Each row is a point. The last column is the point's height on a tilted bowl or saddle (a function of degree 2), plus a little noise. Count its main directions that bend up, bend down and stay straight.
In the rows, 128 means zero.

Points (15 x 4)
[[146 171 154 130]
 [187 148 108 159]
 [127 109 118 137]
 [132 123 155 115]
 [142 148 195 126]
 [112 168 119 162]
 [109 119  94 173]
 [ 91 147 118 171]
 [149 103 119 131]
 [ 85 153 145 166]
 [143 112 153 114]
 [ 90 192 164 190]
 [119  98 175 136]
 [122 148 162 125]
 [207  95 104 179]]
Directions: 3 up, 0 down, 0 straight

Points (18 x 4)
[[103 102  97 159]
 [131  72 127 167]
 [146  96 154 170]
 [154 105 132 164]
 [116 105  99 164]
 [142 118 181 160]
 [165 117 182 155]
 [ 73 122  82 132]
 [ 97 127  95 151]
 [183 134 151 133]
 [141  94 175 173]
 [ 79 169 144  80]
 [152 109 109 161]
 [ 97  87 105 157]
 [ 83  76 101 144]
 [131 120  79 162]
 [151 141 150 147]
 [144 160 151 129]]
Directions: 0 up, 2 down, 1 straight

Points (25 x 5)
[[151  56  51 101 166]
 [133 102 171 140 114]
 [121 126 164 140 125]
 [159 100 142  61  64]
 [ 67 148 126 107 107]
 [118  77 109 135 117]
 [147 152 104 165 103]
 [ 93 106 138 147 136]
 [148 164 134 104  80]
 [122 148  92 164 128]
 [153 142 163  74  60]
 [132 122  92 108 103]
 [181 128  80  73 113]
 [111 193  94 114 106]
 [ 93  95 130 142 125]
 [132 130 184 139 122]
 [144 168 101  92  82]
 [112 151 120 183 152]
 [144 116 152 148 109]
 [151  89 151 171 116]
 [138 110 151 114  93]
 [158 133 102 108  95]
 [189 160 104  86  74]
 [126 130 132 185 139]
 [ 90 142 122 119 114]]
Directions: 1 up, 1 down, 2 straight

Points (48 x 7)
[[161 138 125  96 126 111 126]
 [ 82 138 148 110 121 167 153]
 [ 90 174 115 111 175  63 145]
 [170 156  81  81 100 156 179]
 [165  93 147 137 145  82  99]
 [109 128  86 115 119 125 119]
 [136 198 145 117 156 100 100]
 [184 108 154 109  66 138 142]
 [114 133 168 124 168 133 113]
 [128 108  42  69 111 114 105]
 [120  64 172  92 149 130 142]
 [162 139 113  74 147 120 134]
 [165 128 160 139 139  70  94]
 [141 131  98 148 128 122 128]
 [139 147 143  83 108 124 141]
 [189  97 204 146 175 185 211]
 [ 95 137 175 142 129 155 138]
 [103 103 145  89 127 157 162]
 [144 149 127 132 109 153 138]
 [ 88 148 117 163 126 111 117]
 [122 101 123 105 178 156 143]
 [126 107  81 113 151  87 123]
 [122 128 109 121  84 150 139]
 [107 116 116 166  93 143 134]
 [ 73 125 108 116 126 122 137]
 [101 119 160  66 122 118 157]
 [146 167 119 124 128  95 128]
 [177  97 145 129 163  99 114]
 [173 124 129  89 124  89 107]
 [132 148 154 105 125 141 128]
 [104 170 178 167  63 179 160]
 [157 137 112  97 123 125 133]
 [159 178 146 146 105 142 132]
 [114 127 137 127 165 100 122]
 [ 96 163 126  91 142 108 129]
 [130 158 145 110 144 135 114]
 [121 145  82 170 162 181 132]
 [108 153 166 136 134 162 120]
 [126 165 136 141 109  94 117]
 [154 111 150 198 217 156 246]
 [108 116  99 161 100  93 118]
 [180 137 110 133 178 116 162]
 [142  82 146 144  94 176 189]
 [ 74 123 164 157 128 173 169]
 [164 196 128 159 154 150 130]
 [131  94 101 128 134 148 134]
 [123 166  88  99 190  87 149]
 [138 183  41  87 109  72 202]]
Directions: 3 up, 2 down, 1 straight

Points (69 x 9)
[[101 119  97 121 130 166  85  88 141]
 [126 138  98 104  91 152 106 175 136]
 [163 109  75 105 154  83 107 124 130]
 [133 137 164 134 119 142 178 173 185]
 [148 184 207 117  86  91 122 162 201]
 [127 198 115 173 155 139 126  83 125]
 [140 123 127 104 115  93 174 158 157]
 [124  78 125 151 130 143  96 120 142]
 [127 195 127 133 144  96  96 102 126]
 [128 164 167 103 121 146 151  85 166]
 [126 146 114 132 170  83 159 153 134]
 [154 180  71 134 127 105 103 129 145]
 [172 103 131 117 134 105 138  76 134]
 [ 60 157 124 154 144 126 133 112 160]
 [249 148 104 129 147 106 152 123 109]
 [148 155 106 166 158 127 121 112 113]
 [113 100 150 114 106  79 139 140 161]
 [117 140 159 127 131  86 161  91 151]
 [134 114 134 164 124 184 181 107 167]
 [132 120 111 117 126 118 124  90 146]
 [ 80  96 133 165 105 130 106 174 153]
 [150  94 127 131 170 150  94 163 110]
 [129 164 135 122 115  79 166 135 135]
 [128 140  83 103 110 179 128 115 148]
 [134  85  98 153 160 125 120 116 134]
 [ 68 110 163 159 148 166 143 120 170]
 [100 112 101  83 151  96  85 143 129]
 [176 233 154 129 124 130 142  99 132]
 [115 129 133 142 125 133 153 158 148]
 [112 118 144 145 129 135 165 129 156]
 [123  90 100 121  99 105 130 130 157]
 [101 133  81 134 167 168  65 168 117]
 [100 155  97 152  59 159  73 102 102]
 [117 118  89 127  40 141  82 110 143]
 [103 131 117  82 150 149 111 136 123]
 [136 119 171  41 131 123  83 132 175]
 [135 151 152 134 132 133 151 172 166]
 [110 109  96 131 147 178 122  69 164]
 [151  95 115 100 153 166 101 125 120]
 [ 76 119 151 130 136 104 168 190 159]
 [157 112 131 127  92 192  70 126 104]
 [123 132 185 138 131 134 150 127 169]
 [112 161 193  81 143 174 217 115 248]
 [143 149 121 125  90 171  57 181 123]
 [137 166 141 161 159 223 147 129 146]
 [156 177 156  81 130 112 138 115 174]
 [167 112 112 137  43 128 156  87 135]
 [ 96 144  91 125 183 129 157 134 156]
 [167 117 112 108 134  57 105 136 124]
 [ 97 113 116  83  89 180 170 143 122]
 [125 113 141 124 112 148 145 133 146]
 [107  81 129 134 152 158 167 122 166]
 [132 159 125 150 115 142 183 148 153]
 [133 122  91 118 182 102 145 140 127]
 [137 154  50  75 114  72 145 102 185]
 [ 82 107 119 119 121 139  85 106 144]
 [151 126 145 103 124  93 109 147 150]
 [168 140  89 165 112 147 175 137 153]
 [144 158  97  97 173 153 103 129 137]
 [149 100 146 100 150 116 144 150 152]
 [ 63 141  96 112 129 110 152 161 124]
 [ 76 132 127  85 149  97 131 160 126]
 [127 172  76 128  86  89 122 112 131]
 [183 178 127 143 158 172 156 172 197]
 [142  85  90  97 142 164 164 166 164]
 [108 179 143 106 172 165 125 119 147]
 [ 88 141 162 150  95  84  82 158 162]
 [127 122 129 166  93 199  97  93  96]
 [143 146 104 147 126  61 142  64  94]]
Directions: 5 up, 3 down, 0 straight

Points (60 x 9)
[[118 127 120 147 117 113 116 160 125]
 [105 132  97 156 138 105 178 148 146]
 [165 156 132 105 119 125 117 126 130]
 [151 111 160 187 153  97 135  85 157]
 [110 134 144 137 162 107 117 122 122]
 [ 99 136 114 164 126 150  92 105 124]
 [135 161 150 129 146 106 113  91 143]
 [104  92 140 166 158 135 156 110 117]
 [106 104 125 155 125  98 139 133 122]
 [118 107 147 149 149 106 153 101 124]
 [ 93 134 114 140 133 132  89 100 114]
 [120 154 166 131 140 114  91 198 108]
 [155 124 142 115 143 114 117 143 127]
 [111  73 151 114  99 140 135 118  76]
 [126  98 101 159  85 161 129  77 113]
 [149 151 142 108 119 126 127 128 130]
 [132 103 136 147 117 107 104 119 121]
 [ 95 168 130  90 102 176 130 108 132]
 [162 103  88 136 138  96 135 115 123]
 [ 98  84  71 131  94 134 142 153  80]
 [123 157 113  79 106 174 129  81 126]
 [116 113 143 136  90 193 151 120 101]
 [ 84 173 119 122 121 148  66  86 122]
 [ 83 107 160 119 134  88 106  86  70]
 [111 132 152 116 145 110 142 145 108]
 [170 125  69  94 157 156 147 101  91]
 [121 119 117 163 151 148 145  64 139]
 [116 106 108 185  65 106 107  86 120]
 [147 109 161 139 140 156 134 127 110]
 [ 82 117 131 115 109 138 140 149  96]
 [181 124 128  97 169 111 169  99 119]
 [154 133 167 128 150  98 168 102 124]
 [106  89 127 149 154 162 137 102 113]
 [147  71 119 125 163 129 124 138 136]
 [ 89 157 142 116 111 158 128 102 126]
 [158 126 119 140 135 116 148  84 140]
 [ 73 145 121 152 124 129 105 115 118]
 [148  73 169  94 142 146 160 116  67]
 [ 73 132 133 155 137 109  90 148  93]
 [ 90  99 162 146 124 177  94 149  63]
 [120 124 148  69  61  73 140 163 152]
 [ 49 130 153 106 143 106  88 129  30]
 [127 128 134 131 139  75 113 157 129]
 [107 115 147 128 158 139 147 201  94]
 [147 115 169 108 131   7 125  68 150]
 [137 125 109 118 114 127 195 120 135]
 [141 112 124 146 151 160 135 135 132]
 [163 139 116 135 117 124 103 160 128]
 [107 156 122 100 110 142 126 152 126]
 [ 94 100  80 137  57 136 103 150  66]
 [141 160 135  81 146 128 115  76 128]
 [118  90  96 120 132  95 112 135  98]
 [ 92 113  84 100 112 164 121 139  88]
 [ 93 103 139  95 141 167 138 143  67]
 [167 152 103 152 175 129  79 140 167]
 [117  80 151 126 163 120  89 147  95]
 [129 112 165 109 134 173 137 127  76]
 [122 144 104 186 158 173 137 105 148]
 [120 145  79 145 107  97 177 126 154]
 [112 174 168  69 148 172 120 183  59]]
Directions: 1 up, 2 down, 5 straight

Points (70 x 9)
[[ 98 182 114 120 100 125 125 169  99]
 [ 52 157 112 139 153 121 165 128 168]
 [ 85 108  78 150 160 118 121 132 157]
 [169 115 176 168 101 144 191 163 131]
 [133 167  99 127 102 136  80 181 116]
 [148 102 133  99 142 152 175 148 121]
 [103 159 140 110 119 119 189  96 145]
 [100 156 139 154 121 173 151  93 168]
 [ 81 115 127 133 118 119 114 124 135]
 [152  82 133 161 165 171  95 122 126]
 [ 61  76 114  55 105  99 122 108 153]
 [156 139 114 151 136 106 111 142 134]
 [118  86 110 120 119 166 128 195 116]
 [123 128 145 166 139 132  96  90 132]
 [120 109 117 135 107 118 135 135 129]
 [164 168 115 129 130 157  95  83 107]
 [169 117 140 128 116  59 160  97 135]
 [149  85 163 130 150 180 144 152 135]
 [144 116 170 152 158 131 144 210 134]
 [112  97 127 213 163 107 175 108 177]
 [129 157 128 138 140 144 104 122 122]
 [146 165  90  68 140 146 111 108 114]
 [ 79  98 134 111 148 151 160 100 166]
 [104 108 112  88  99 173 187 116 148]
 [ 62 122 116 106 183 196 158  67 212]
 [ 61 156 168 139 186 130 126 125 171]
 [ 90 161  47 175 156 159 180 120 207]
 [122 173 150 120 140 169 123 147 133]
 [142  89 105  70 150 187 193 130 143]
 [106 147 164  85 134 154 124 219 112]
 [164 156 110 144 141 129 139 119 135]
 [109  43 151 141  96  67 100  86 185]
 [118 132 114 192 162  71 115 170 169]
 [155  76 162  99 112 150 107 158 122]
 [109 125 131 129 152 120 154 115 141]
 [122 122 155 126 122 135 124  73 142]
 [143 131 154 129 105  96 190 120 120]
 [157 114 135 110 129 137 158  55 154]
 [143 111 166 137 129  94 126 110 134]
 [143 108 108 120  90 138 132 138 126]
 [ 38 162 158 222 183 102 174 134 249]
 [101 113 180 148 152 112 133 148 144]
 [132 112 103 102 125 187 123 162 127]
 [130  84  99  77  77 145 145 144 118]
 [124 132  97 172 127 117 136  94 151]
 [174 115 140 152 125 147 156 117 144]
 [146 166 160  89 206 114 117 150 142]
 [106 106 110 148 185 170  88 143 134]
 [122 126  95 113 119 143  97 144 120]
 [140 135 107 151 136 136 166  90 152]
 [158  81 163  81  90 142 141 155 115]
 [138 100 153 140 178 127 152  55 147]
 [117  78 131 115 165 170 127 139 130]
 [134  80 165  93 136 140 165 189  93]
 [105 147 164 120 124 148 105 104 123]
 [ 91 183  87 155 150 103 136 129 149]
 [121 196 105 152 109 148 108 124 114]
 [160 182 158 134  99 156 119 125 127]
 [194 138 147 128  73 173 142 179 140]
 [ 78 126 126 108 112 191  57 102  98]
 [ 81 158 109 169 138  51 113  87 154]
 [138 138 128 103 131 113 144 150 118]
 [ 90 145 107 114 151 170 152  97 161]
 [ 67  89 146 118 139 118 123 153 136]
 [117 136 124 111 152 105  83  85 107]
 [154 136 140 133 143 156 109 178 135]
 [177 141 126 173 155 126 123 121 139]
 [156 147 119 170 158 183 155 149 171]
 [127 130 112 151 138  99 158  89 146]
 [146 101  99 120 124 166 146 138 134]]
Directions: 5 up, 2 down, 1 straight

Points (64 x 9)
[[112  91 121  87 177 147 127 135 105]
 [ 70 204 101  81 165 145 173  93  91]
 [100 117 116 172  90 192  78  68  67]
 [149  91 134 152 122 170  82 125 113]
 [132 154 117 140 153  62 128 116 116]
 [178  78 117 128 146 121 120 143 120]
 [138 117 123  85  69 176 135 106  94]
 [114  98 203 141  81 133 164 141 117]
 [160 108 130 125 171  90 156 121 106]
 [117 133 103 136  90 118 131 160 106]
 [124 105 113 141 141 104 144  97 124]
 [ 93  93  89  77 152 146 170  53  95]
 [136 118 176 125  83 131 140  82 106]
 [100 148 119 117  67 108 138 164  97]
 [126 103 158 139 101 117 170  89 121]
 [155 148  58 138 163 125 133 154 106]
 [161 149 116 138 139 125  60 175 129]
 [108 106 180 110 104 115  89 115 133]
 [167  84 124 101  94 132 137 132 135]
 [153 132 160  68 168 117 142 145  85]
 [ 62 129 153 105 159 123 111  67 139]
 [ 66  90  92 170  76 200 118 109  52]
 [121 137 163 115 183 154  64 149 141]
 [ 91 159  84 124  95 156 121 194  96]
 [123 136 150 159  82  63  76 122  74]
 [122 153  91 147 126 119 128 148 119]
 [ 60 154 161 154 117  95 135 194 125]
 [188 181 109 110 123 125 141 125 100]
 [126 110 116 156 159 148  98 108 127]
 [149 109 168 126  94 114 105 105 111]
 [111 110 137 176  92 176 148 112  76]
 [146 129 125 154 149 134 129 138 111]
 [136 132 128 153  69 161 151  63  61]
 [ 95 165 123 100 114  90 126 174 118]
 [136 135 104 129 133 127 142 125 113]
 [171 137 136 107 135 124 167 125 103]
 [120 107 130 113 111 186 174 130  98]
 [139 141 178 130 142 166 117 127 118]
 [169 180 150 107 160  84 186 163  73]
 [110 132  92 103 133 141 196  84  92]
 [135 103 161 135 109 144 166 134 116]
 [150 117 201 123 124 107  73 154 116]
 [153  71 167  86 156 106 132 153 127]
 [176 127 121 129 115 127 148 152 101]
 [150 159 148 137 160  79 151 144 101]
 [ 85 178 104 167 178  89 144 148 155]
 [186 106 104 190 148 158  62 103  92]
 [145 117 172 130  68 127  98 164 103]
 [112 136 123 102 145 188 103  97 119]
 [ 99 160 108  60 172 155 158 143  51]
 [142 141  89 169 109 152  46 165 120]
 [105  93 152 155 106 100  84 107 115]
 [131 186 138 156 106 161 194 126  86]
 [173 101 135 108  92 114  77 123 110]
 [130 113  61  95 130 156 121 142  96]
 [117 131 191 118 162 180 153 137  91]
 [107 126  74 137 107 105 120 126 109]
 [144 162 152 188 156 141 116 187  78]
 [152 122 148 134 124 113 150 122 114]
 [117 159 151 133 126 126 142 107 123]
 [127 112 147 181 100 173 124 115  74]
 [130 147 118 111 102 154 108 146 112]
 [150  99  88  93 131 107 104 150 113]
 [150 134 192  53 148 160 139 158  86]]
Directions: 1 up, 3 down, 4 straight

Points (61 x 9)
[[127 133 132 122 135  69 137 145 114]
 [182 147 123  98 135  62 130 113 108]
 [148 107 161 179 131 122 116 136  87]
 [127 132 151 192  73  91 139 117  76]
 [183 107 144 101 124 110 147 132 133]
 [137 150 115 136 127 121 157 190  89]
 [ 91 114 133  74 133 157  83  86 118]
 [156 161 178 124 137 122 176 136 103]
 [102 102 138 122 151 129 157 119 124]
 [127 110 141 121  85 149 138 137 132]
 [128 193 134  84 152 142 141 118 102]
 [178  75 113 138 136 165 137 125 116]
 [127 187 102  55  97 148 106 145 119]
 [103 129 127 112 100  69 130 105 121]
 [155  90 108 126  64 138 117  84 139]
 [ 68 125  98 123 136 107 145 163 105]
 [115 168 198 143 133 108 114 115  70]
 [128 110  93  89 201 177  57 116  97]
 [173 110  98 106 158  99 144 103 121]
 [106  80 113 133 184 121 132  95 119]
 [120  94 160 140 139 114  87 111 116]
 [121 110 119  62 112 103 155  80 128]
 [145 146 101 133  98 100 170 133 128]
 [100 131 166 165 145 122 140 113  98]
 [114 110 142  88 113  44 173 154  98]
 [ 88  99 145  60 114 124 195  89 110]
 [128 151 154 104 146  73 126 116 112]
 [125 126  89 156 154 117 134  82 115]
 [118 150 114 170 114 200 106 159  61]
 [136 153 128 162 179 115 100  97  98]
 [135 145 142  99 134 106 138 157 118]
 [157 123 119  81 177 152 126  95 113]
 [171 101 117 129  96 115 122  88 131]
 [149 131 139 119  99 130  74 103 128]
 [168 148 130 182 147 190 128 164  31]
 [109 112  37  69 102 178 123 108 106]
 [158 119  89 132 105  51 102 149 101]
 [ 91 126 140 127 129 129 156 118 122]
 [ 99 162 134 181 108 113  60 138  76]
 [175  91 136 112 175 129 153 125 122]
 [126 102  81 149 196 109 134 160  89]
 [165 172  83 169 128 147 144 135  80]
 [ 87 126 166  87 136 140 105 118 111]
 [131 105 144 138 106 107 142 142 120]
 [ 90 123 146 115 161 139 158 161 101]
 [111 144 179 105 131 126 117 149  97]
 [107 147 127 171 114 153 110  69 107]
 [122 138 120 140 116 101 160  79 128]
 [180 127 191 189 113 144 145 104  68]
 [108 143  64 165 144 184 117 156  64]
 [170  41 114 160 129  72  90 111  89]
 [ 91 151 146 116 145 101  66  90 111]
 [ 49 133 124 119  97 121  90 174  88]
 [136 118 104 109 122 155 158  86 129]
 [186 100 145 161 160  77  88 115  80]
 [119  40 116 165 106 121 137 164  83]
 [124 146 149 101 114 102 141 107 130]
 [ 96 112 192 112 114 110 155 101 105]
 [ 65 210  99  87 101 140 129 132 113]
 [103 141 122 102 164  99  88  50 115]
 [ 70 130 129 175 148 102 157 116  97]]
Directions: 0 up, 5 down, 3 straight
